Each row of a before or after table is a point. One or more steps were done to the points. Then noise was added and the rows were shuffled. The steps act on columns, c1 being the first. Write out the steps. A step turns or swaps two columns, mirrors them in a line or flattens them onto one, adds a multiple of one to another, or multiplies or shifts one. Angles are multiples of 10 degrees, from the lower column toward the higher: turns from -170 to 170, lines from 10 to 170 but not 90. Use the fewest steps. Two steps may share a column if one is a turn and the other turns, adds or multiplies; they go together, in the order done. Otherwise the lowest column goes first.

Before (10 x 2):
[[-34 -11]
 [-17   7]
 [ 60  -8]
 [-19  18]
 [-16  31]
 [ 43   2]
 [-29 -11]
 [-43  19]
 [-21   2]
 [-13 -15]]
After (10 x 2):
[[ 32  25]
 [-15 -11]
 [-10 -11]
 [-25 -22]
 [-22 -19]
 [-14 -16]
 [ -8  -4]
 [  6   7]
 [ -3  -1]
 [ 29  21]]
Steps: flatten c1 and c2 onto the line at 40 degrees

Before (13 x 6):
[[ -6   6   0 -48 -16  -6]
 [  9  -4  -6 -33  -6  29]
 [ -4 -25  17 -10   0  -5]
 [-31 -11 -27  17   3  23]
 [ 27 -15 -11  28 -32  -1]
 [  7 -11 -36  -4 -37 -13]
 [ -4 -27 -12  -6 -10   7]
 [ 12  -8   6  21  14 -10]
 [-20   0 -19   8  -6  32]
 [-35  -5 -21 -34   2  -1]
 [-10 -18  21 -22 -19  -3]
 [ 10   4  -5 -21   6  12]
 [-35 -21  -6 -42   9  33]]
After (13 x 6):
[[-19 -14 -36  14   2 -20]
 [ -6   2  -2 -32 -16   8]
 [ 12 -24  -3 -27  -5 -18]
 [  9  13  10   7  14  -2]
 [ 11 -13  -1 -27   6  -4]
 [-12 -27 -24  14  -6 -16]
 [ 29   8  -1  59 -32 -12]
 [-26   3 -32 -36   1  -3]
 [ 18  17 -31  33 -37  -3]
 [  1   7 -13   3 -11 -26]
 [-17  11  17  -2 -20 -15]
 [ -9  17  14  -9  -1 -20]
 [-31 -17 -17 -51   9 -34]]
Steps: turn c1 and c3 by 20 degrees; turn c2 and c6 by 120 degrees; add -1 times c5 to c4

Before (11 x 12):
[[  1   6   5  12  -9  -2  -8 -21  -7  30   4  -6]
 [ -6   7   9  12   7  -1  -8  -9  -7   8  21   1]
 [  2  -2  10 -11 -11  26  -7   8 -24  -4   3   4]
 [ -4  -8   7  -9 -12  11 -29   1  -8  -2   7   5]
 [ 10  20  20  -2   5  -2  -6  -5   1  15 -12  -4]
 [ 11  -6   8  16  -6   7  -7  -6   6  11  13  -4]
 [ -9   5  -7   7 -12  19 -18   8  -8   0  -1 -11]
 [-18 -11  -6  -7  -7  30  -7 -10  -6 -13  -9  -3]
 [-18 -19 -11 -27 -15  17 -13  17  -9  -3   3 -34]
 [  0  11   5   2   9   2  -4   5   3  32   5  13]
 [-10   6  26  13  -4   2  -4  -3   3  27  -4  -6]]
After (11 x 12):
[[ -4  -9   7  -8  14  11 -29   1 -20  -3  -3   5]
 [ -9   5  -7 -10  -2  18 -18   8 -20   0  -8 -11]
 [-18 -19 -11   2  29  17 -13  17 -23  -3  -7 -34]
 [-11   6  26  -7 -11   2  -4  -2   8  27  -6  -6]
 [ 11  -6   8 -20  -7   7  -7  -7  15  10   6  -3]
 [ -6   6  10 -13  -6  -1  -8  -9 -17   8  21   1]
 [  1   6   4 -14  -6  -1  -8 -21 -18  30  -2  -6]
 [-18 -11  -5   3   6  30  -7 -10 -15 -13 -12  -4]
 [  3  -2  10  -4  16  26  -7   7 -60  -4  -4   4]
 [  0  11   5   3  -4   2  -4   5   8  32   9  14]
 [ 11  20  20  11  -5  -1  -5  -5   3  16  -6  -4]]
Steps: turn c5 and c11 by 40 degrees; turn c4 and c5 by -120 degrees; multiply c9 by 2.5

Before (12 x 20):
[[-14 -17 -38  16   4  16  -6  -6  12  -2  -2   7  -1   5  -7  13  19  -9
   27  31]
 [  8  -6   9 -31  -4 -10   3 -11  -4  14 -20   8  10   9  -3   8  11 -11
    1  -2]
 [ -9  10   7  16  10 -18  -6  -6  16  12  36  14  -5  -2  -5 -11   9   7
   17  -2]
 [-11  19  -1   1  -7 -13  -3  -6  -1  10  -5  -9 -13   1  -7   0   2  36
   14  -1]
 [-12 -39 -12   9  10  15  -6  11   4  11 -23   2  16   4  36  -7   9  -4
   30   4]
 [ -1  18 -41  21 -10  17  -9   3  -3  -3  -9   6 -47  33  16  12  12  -9
   25  -2]
 [ -1  16   2  18 -13   6  -9   8   2  13 -24  10  11  -8  22  -6 -28  -8
    5  11]
 [-15  17  -3  -5   6  10  13  11  -2   2 -11  -9 -34  18  -3 -11  18  -9
    2  -3]
 [ -2  20  19   7 -14 -22  -5   6  15   9  10  -3  -1  -6   8  17  15  -4
   29   1]
 [ -2  12  15 -18   8  10 -12   6   6 -22  -8   6  15   2   4 -10   6 -11
    2  14]
 [ 37  18  17   8 -32  13  17  11  11   0 -23  10  10  15  14  -3  14   1
    4  11]
 [-16   8  11   8   9  10  -9  -7  11   4  -4  -4   9  23  -5   6  17  -4
   -9  -3]]
After (12 x 20):
[[-24  17  -2  -5  12  10  13  -2  -2  -2 -11  -9  -7  22  -3 -11  18  -9
    1  -3]
 [ 13  -6   9 -31 -12  -5   2   0  -4  16 -20   8   6   7  -3   8  11 -11
    1  -2]
 [ -2  18 -41  21  -1  15  -9  11  -3  -9  -9   7  -7  37  16  12  12  -9
   25  -1]
 [-19 -39 -12   9  14  17  -6  -6   4   6 -23   2   7   2  36  -7   9  -4
   30   4]
 [ -3  12  15 -18   8   1 -12  -5   6 -24  -8   6   6   0   4 -10   6 -11
    2  14]
 [ -3  19  19   7   1 -18  -5  16  15  16  10  -3  -3  -6   8  17  15  -4
   29   1]
 [ 59  18  17   8  -1  12  17  34  11  -5 -24  10   9  13  14  -3  14   1
    4  11]
 [-22 -17 -38  16  -5  14  -6  -6  12  -8  -2   7   1   5  -7  13  19  -9
   27  31]
 [-26   8  10   8  -4  10  -9 -11  11   0  -4  -4  11  21  -5   6  17  -4
   -9  -3]
 [-14  10   7  16  -3 -13  -6 -11  16  18  36  14  -2  -1  -5 -11   9   7
   17  -2]
 [-18  19  -1   1  -8  -9  -3   4  -1  14  -5  -8  -5   3  -7   0   2  36
   14  -1]
 [ -1  16   2  18   3  10  -9  15   2  10 -24  10   1  -9  22  -6 -28  -8
    5  10]]
Steps: multiply c1 by 1.6; turn c5 and c8 by -70 degrees; turn c6 and c10 by -20 degrees; multiply c13 by 0.4; turn c13 and c14 by -20 degrees

Before (8 x 64):
[[ 20 -38 -18   9  -6   8   6  -1  -2  25 -23  -8   1 -10   6 -39   1   3
   -4  -1  -1  -1  12 -14   1   8  12   6  -6  -6  15  -2 -19 -26  -6  -3
  -18   5 -26  16   9  -6  10   6  -8 -24   2 -24 -15  24 -17  16 -13   2
  -15  -2  -1 -22   2   1  19   8   3   5]
 [  3  10 -37   1   9  -4  -8  -8   8  -8  -9   4 -27 -31 -13 -10 -19  -4
    8 -12   3  13   8   4  21  -3 -26   3   3  16 -12 -12 -28  11  14  16
   -7 -12   1  -1 -12  32 -12  16  -5  30  -4  -8 -13   3   0  -4  -7  -5
   14 -21  22  23 -10  -6 -18  18  12   4]
 [  2   0  15  18  -5  28  -3  -3 -11  -3  13  40   0  17  -5  22  -2  -7
   10   8 -15 -12 -16  -1 -13   8  21   2   5 -10  -8   8  -2   3   1 -12
   -2  16  12   3 -12  -3 -14   7  17  -9 -11  12  -4   1   6  -7  16   4
   -2   6  -5   3   1  -3  -6  -7  23   9]
 [ 18 -60 -23  -1  -8   4   4  16 -10  10 -22  -1  13 -30  -3 -27  -8   0
   -4   3   7   8  12  -9   3   5   8  -5   5   3  17  -4  -6 -28   2  -8
    1  -4  -7  20  24  -2  17   7 -29  -6  -6 -23 -10  27   2  -6 -16   2
   -8   7  -5  -4   0   3  19  22 -11 -15]
 [ 20  -2   9  28  -4  15   8   0  -9  -8  11  17  11  15  -7   0   0  -4
   12   2 -32 -24 -21   0 -24  14  14  -5   7 -11   9   9  15  -7   6  -5
    4  13  -2  -3 -13   6 -13   5  10  -9   9  12  20  -5  24  -2  11 -11
   -5   0   2  -3  13  -6   4 -13  27   7]
 [  5   5  -7  -7   1 -22  -9 -15   5  21   9   6 -16 -43  -3  -5  -9   4
   12 -17   0 -10   9   6  17   2 -21  -8   3  15 -17  -9 -21  -2  10  18
   -7 -15  -5  -4 -11  17 -15   9  -8  44  -4 -13  -9   0  18   4 -24  10
   25 -24  13  21 -17   3  -7  21  19  -5]
 [ -5   2   5  24  11  23  -7   4 -18   5  20  26  25   3   6  -3   2  -8
    6   6 -25 -17 -16  15 -16   7   8  -6  -2 -12  -4  25   6 -15 -21  -7
   -1  16   4  12 -16   3 -13   8   8 -10  13  -3  24  -3   6   6  11   4
   -3   2 -15   5   7 -15  -4 -18  21   6]
 [ 26  18 -12  -7  16 -23  -3 -18 -13  14   3  -2  -7 -34 -18   7  -3  17
   21 -22  -3  -4 -14   7  22   0 -25 -10  -2  13  -3  -3 -19  -2   3  18
    1 -20  20   3  -9  14   7  17   8  38 -14   4 -16   7  -7  20  11   2
   21 -33  10  17  23  -4  -3  16  -7   6]]
After (8 x 64):
[[ -5   2  -3  24  12  22  -8   4 -19   5  -5  26  24   3   6  -3   2 -22
    6   6 -25 -48 -17  16 -16   7  12  -6  -2 -12  -5  25   5 -14 -20   8
   -1  16   4  11 -15   3 -13   8   8  -1  13  -4  24  -3   6   6  11   4
   -3   2 -15   6   8 -15  -4 -17  21   5]
 [  3  10  33   1   9  -4  -8  -8   8  -8  -7   3 -27 -32 -12  -9 -19   8
    9 -13   3 -17   8   4  21  -3 -40   3   4  15 -12 -12 -27  11  15 -38
   -7 -12   1  -1 -12  32 -11  15  -5  -1  -4  -8 -13   4   0  -5  -8  -6
   14 -21  23  24  -9  -6 -17  18  13   4]
 [  3   0 -11  18  -5  29  -3  -3 -11  -3  -5  41   1  17  -5  22  -2 -15
   10   9 -14 -42 -16  -1 -13   8  20   1   5 -11  -8   7  -2   2   1  20
   -2  16  12   3 -12  -3 -14   7  16  11 -11  12  -4   2   7  -7  16   5
   -2   6  -4   2   2  -3  -6  -7  22   9]
 [ 27  18   5  -6  16 -23  -3 -18 -13  15  17  -3  -7 -35 -19   7  -4   0
   21 -23  -3 -34 -14   6  21  -1 -46 -10  -2  13  -2  -3 -19  -2   3 -23
    1 -21  21   3  -9  15   8  18   8   6 -14   4 -16   7  -7  20  11   2
   21 -34  10  18  22  -4  -3  16  -8   5]
 [  6   5  -1  -7   1 -22  -7 -15   5  21   5   6 -16 -43  -3  -5  -9  -8
   13 -18   0 -40   9   7  17   2 -47  -8   4  15 -17  -9 -20  -2  10 -20
   -7 -16  -5  -4 -12  17 -15  10  -8  12  -4 -13  -9  -1  18   4 -24   9
   25 -24  13  22 -16   3  -6  21  20  -4]
 [ 19  -1  -7  28  -4  15   9   0  -9  -8  -3  18  11  15  -7   0   0 -11
   12   2 -32 -55 -20   1 -24  14  15  -4   8 -10   9   9  16  -7   6   9
    4  13  -3  -2 -13   5 -13   5  10   5  10  12  20  -6  23  -2  11 -10
   -5   0   1  -3  13  -6   4 -13  26   7]
 [ 20 -38  22  10  -6   8   7  -1  -2  24   0  -8   2 -11   7 -39   1  24
   -5  -2  -1 -31  11 -15   1   7  26   6  -7  -7  16  -2 -20 -26  -7  -9
  -19   5 -25  16  10  -6  10   6  -8  -7   2 -24 -15  24 -17  17 -13   1
  -14  -2  -1 -22   2   1  19   7   3   5]
 [ 17 -61  30   0  -9   5   4  16 -11  10  -4  -2  13 -29  -4 -27  -8  21
   -4   3   8 -21  12  -8   3   5  10  -5   6   4  18  -4  -6 -27   3  -7
    1  -4  -7  21  24  -1  16   7 -29   3  -6 -23 -10  27   2  -6 -15   1
   -8   6  -6  -4   0   2  19  23 -10 -15]]
Steps: multiply c3 by 1.3; turn c3 and c36 by 150 degrees; turn c11 and c18 by -80 degrees; shift c22 by -30; turn c27 and c46 by 50 degrees

Before (8 x 64):
[[  1  12 -11  16  16 -24  20  38  31  18 -12  16   8 -19  13  -5  -8 -12
   -8   2 -15   9 -27   3 -26 -11  19   3  11 -12  44   1 -33  -6  -1 -10
   13 -12  11  -4 -38  30 -12  11  14  -1   6  -5  33  10  -2  20 -33  30
  -31   7  26 -17   6  14   1  10  -7  -3]
 [ 13  30 -33   5  22  13   2   8  21  -2  -7  -7  16 -14  -2 -25 -10 -13
   -4 -26  -4 -18 -15  -7  13   8 -32  -6 -22 -19  23  27  17   5   1  15
    7 -17 -13 -22 -19 -42 -40 -36  -2  -1   3 -53  16  -2  38  14  -7 -13
  -14  -5   5   3   4  39  -6 -13  -6   9]
 [-16  13 -35  -8 -14  18  28 -53  19 -18  18  -5   2 -23  -3   4   0 -30
   11 -39   1  -8   6 -20 -15 -19 -18 -15  -7  -4 -14 -13 -32   9  25 -21
    5 -18  -8 -29   3  -7 -27   3   9  15 -10   4  -4  -5   7 -53  -2  -3
  -12  18 -10  10  37 -31  22   0  18  26]
 [ 24  26  13   1  20  -8   0 -21 -15 -14   2 -24   1   2  17  -4  -1  -7
   13 -11  10   5  10   9 -13 -13   2   5 -17  21  -8  -9 -22 -15   6  -2
  -17 -12 -11  12   6 -14   5 -33  21  -3 -15 -20  -7 -33   4   6 -24 -35
  -25  19  27  -8  14  29  26  -6  -9 -17]
 [ 12  -6  -7 -23   7  14 -17   3   5 -36 -10  32  -3  33  -1  57   5 -28
  -11 -21   4 -10  13  -6   8   4   4   4   4   6   2 -10   6 -21  -1 -14
   17  -9  -7   5  -5  27 -34  -3 -47 -14 -49 -15 -12  -7 -24  14  11  14
  -22  12  -5   4   6 -44   0 -35   5   7]
 [ -3 -15  -5 -23  -9   5 -14  46  10   6   7   5  22 -27 -27  26  11  10
    7 -13   6  26  -8   7 -14  -6  16   7 -31 -11 -11  18  13  -1   1  10
  -21  10   2 -23  10   2  -2 -12  15 -22  13 -28  17  -9  21  12   4  14
   15  32   0  15 -13  -9   4 -14  12 -24]
 [-17  32   5  15   8 -15  -5  22  20  -3  26  10 -10   2 -25  35  -8  -2
   19 -16  19 -18   0  13  33  -4  -5 -34   5  22  -4  14   7 -18 -34 -17
   23 -11  15 -34  22  -6 -36  15  10 -23  18 -20  33 -44   8  45 -15   3
    3 -10 -21  -5  -4   1  -8   2  -5  -1]
 [ 10   0 -10 -10   7   4  44  -1 -14  -5  -2   3  -3   1 -13  18  38 -14
   -4   5  13 -16 -38 -28 -11  12  -1   1  10  -6   1 -21  30  35 -21 -24
   10 -60   3  27  12 -18 -18  31  -5  -5   1   6  -4 -12   7  19 -11  49
    5 -14   8   0  24  33  14 -27 -38 -17]]
After (8 x 64):
[[ 10   0 -10 -10   7   4  44  -1 -14  -5  -2   3  -3   0 -13  17  38 -14
   -4   4  13 -16 -38   5 -11  11  -1   1  10  -6   1 -21  29  34 -20 -23
   10 -61   4  27  12 -18  33  30  -4  -5   1   6  -4 -12   6  18 -11  49
    5 -14   8   1  24  33  14 -28 -37 -16]
 [ 13  -6  -8 -24   7  14 -18   3   5 -36 -10  32  -4  33  -1  56   6 -28
  -10 -20   4 -11  13 -22   8   4   3   4   4   5   2 -10   5 -22  -1 -13
   17  -9  -8   6  -5  27  27  -3 -47 -14 -48 -15 -13  -7 -24  13  11  14
  -22  12  -6   4   6 -44   0 -36   5   7]
 [  1  13 -11  16  16 -25  20  38  31  17 -13  15   7 -19  14  -6  -8 -12
   -8   1 -15   9 -26 -11 -26 -11  19   3  11 -12  44   1 -33  -6  -1 -10
   13 -12  11  -4 -38  30   6  10  13  -1   5  -5  33   9  -2  20 -33  30
  -31   6  27 -17   6  14   2  10  -7  -3]
 [ 25  26  12   0  20  -7   0 -20 -15 -13   2 -24   1   2  17  -3  -1  -6
   13 -11  10   6  10  -2 -13 -13   2   5 -17  22  -8  -9 -21 -16   5  -2
  -17 -12 -11  12   6 -13 -10 -33  21  -3 -15 -21  -7 -33   4   7 -24 -35
  -24  19  28  -8  14  30  26  -6  -9 -17]
 [-16  32   6  15   8 -15  -4  22  21  -3  26  10 -10   2 -25  34  -8  -2
   18 -16  19 -18  -1 -36  33  -4  -4 -34   5  22  -5  14   7 -18 -34 -16
   23 -10  15 -34  22  -6  13  15  10 -23  18 -19  33 -45   8  46 -15   3
    3 -10 -21  -5  -4   0  -7   3  -4  -1]
 [-15  13 -35  -9 -14  17  28 -53  19 -18  19  -5   2 -23  -3   4   0 -30
   10 -39   1  -8   6  -8 -14 -19 -18 -15  -7  -4 -13 -14 -31   9  25 -21
    6 -17  -8 -29   3  -8  32   3   9  15 -10   3  -4  -5   7 -53  -1  -3
  -13  18 -10  10  38 -30  23   0  18  26]
 [ -3 -16  -5 -23  -9   5 -14  46  10   6   6   5  22 -27 -28  26  11  10
    6 -13   6  26  -8  -7 -14  -5  16   7 -31 -11 -11  19  12  -1   0   9
  -21  10   2 -23  11   3  -4 -12  15 -22  12 -27  17  -9  21  12   4  15
   14  33   0  15 -13  -9   4 -14  13 -24]
 [ 13  30 -33   5  21  13   3   7  21  -2  -6  -7  16 -14  -2 -26 -10 -13
   -4 -26  -3 -18 -15 -26  12   7 -32  -7 -22 -19  23  27  17   5   1  15
    8 -17 -13 -22 -18 -42  31 -34  -2  -1   3 -53  16  -2  38  14  -7 -13
  -14  -5   5   4   4  39  -5 -12  -6   9]]
Steps: turn c24 and c43 by -130 degrees
